Each row is a point. Two turns around zero, p and q, are shown by what they do to some points. Where does a point land after both, in the order given? Backwards means that the second turn is done in reverse. Each puzzle has new turns, and all numbers are rounded.
(in the rows, 128 means zero)

Turn p:
[159 136] -> [158 116]
[157 123] -> [148 107]
[112 113] -> [106 125]
[ 85 140] -> [100 163]
Turn q:
[111 109] -> [114 106]
[104 138] -> [103 134]
[163 166] -> [156 171]
[145 132] -> [144 135]
[118  96] -> [123  95]
Where do these land?
q, then p: [ 90 119] -> [ 90 137]
q, then p: [136 150] -> [145 144]
q, then p: [159 115] -> [150 102]

Turn p:
[183  98 113] -> [170 117  81]
[115 160 139] -> [126 136 163]
[132 136 131] -> [134 129 135]
[131 100 157] -> [121  89 119]
[107 139  96] -> [112 164 127]
[100 135 133] -> [104 132 144]
Turn q:
[104 135  93] -> [153 107 100]
[105 148 134] -> [148 148 114]
[146 106 181] -> [ 83 161 151]
[121 125 115] -> [132 118 118]
[165 125 118] -> [123 106 159]
Where do these land?
p, then q: [140 107 148] -> [105 108 121]
p, then q: [ 94 160  86] -> [177 167 128]
p, then q backwards: [143 129 141] -> [133 137 111]
q, then p: [144 134 155] -> [127 120 159]
q, then p: [105 145 143] -> [149 149 139]
q, then p: [142  94  96] -> [ 95 114  95]

Turn p:
[138 139 145 109] -> [148 109 133 120]
[ 99 126 125 139] -> [112 143 149 134]
[110 110 118  77] -> [153 154 141  85]
[117 143 103 158] -> [116 148 127 164]
[176 122 149 157] -> [111  86  90 138]
Turn q:
[ 62 100 153  93] -> [118 137 105  49]
[159 145 128 145] -> [142 124 146 160]
[125 128 150 139] -> [135 130 149 117]
[143 137 120 112] -> [140 119 113 141]
[141 152  88 143] -> [121 147 116 173]
[137 106 129 135] -> [113 111 138 128]
Where do these land?
q, then p backwards: [113 173 152 145] -> [101 144  96  95]
q, then p: [159  77 125 132] -> [ 85 141 142  91]
q, then p: [ 92 125 152 110] -> [171 132 129 110]
p, then q: [128 125 105 137] -> [130 148 126 142]
q, then p: [147 140 105 116] -> [110 141 109 146]

Turn p:
[ 86 148 130 164 140  66] -> [158 146  84 178 170 121]
[150 158 138 106  99 132] -> [ 88 156 147 129 122 125]
[132  96 137 137 125 131] -> [148 111 147 133 121 139]
[173 138 107 106 141 141] -> [120 154 129  89  94 127]
[ 92 148 149 114 132 143] -> [106 111 127 125 163 104]
[142  96 120 112 140 131] -> [148 117 140 115 100 119]
[152 138 143 124 138 167] -> [114 131 150  87 134 139]
[ 95 101 100 161 110 113] -> [144  96  99 168 121 151]
Turn q:
[163 114 129 151 119 120] -> [126  95 140 110 124 152]
[166 175 122 117 159 136] -> [147 163 154  97  90 138]
[116 106 149  97 120 122] -> [103 132 145 152 149 115]
[ 88 103 112 106 106 144] -> [100 134  97 137 158  97]
[ 98 136 150 150 102 134] -> [121 120  96 164 118 139]
[142 109  95 108 133  89] -> [135 104 155 105 139  88]
[124 152 138 167 157 151] -> [164 147 108 129 118 166]
Where do these land?
p, then q: [149 147 163  93 158  95] -> [154 130 170 149  81 116]
p, then q backwards: [144 131 117 129  93 132] -> [141 142 156 123 110 139]
q, then p backwards: [108 113  95 136 163  88] -> [104 101 155 122 176 111]
q, then p: [125 117 134 117 100 163] -> [117 101  94 130 141 117]
p, then q: [153  96 119 149 111 113] -> [101 120 114 118 111 164]
q, then p: [107 153 161 133 105 154] -> [102 113  97 136 138 164]
p, then q: [109 139 107 139 164 151] -> [124 140 139  96 151  96]
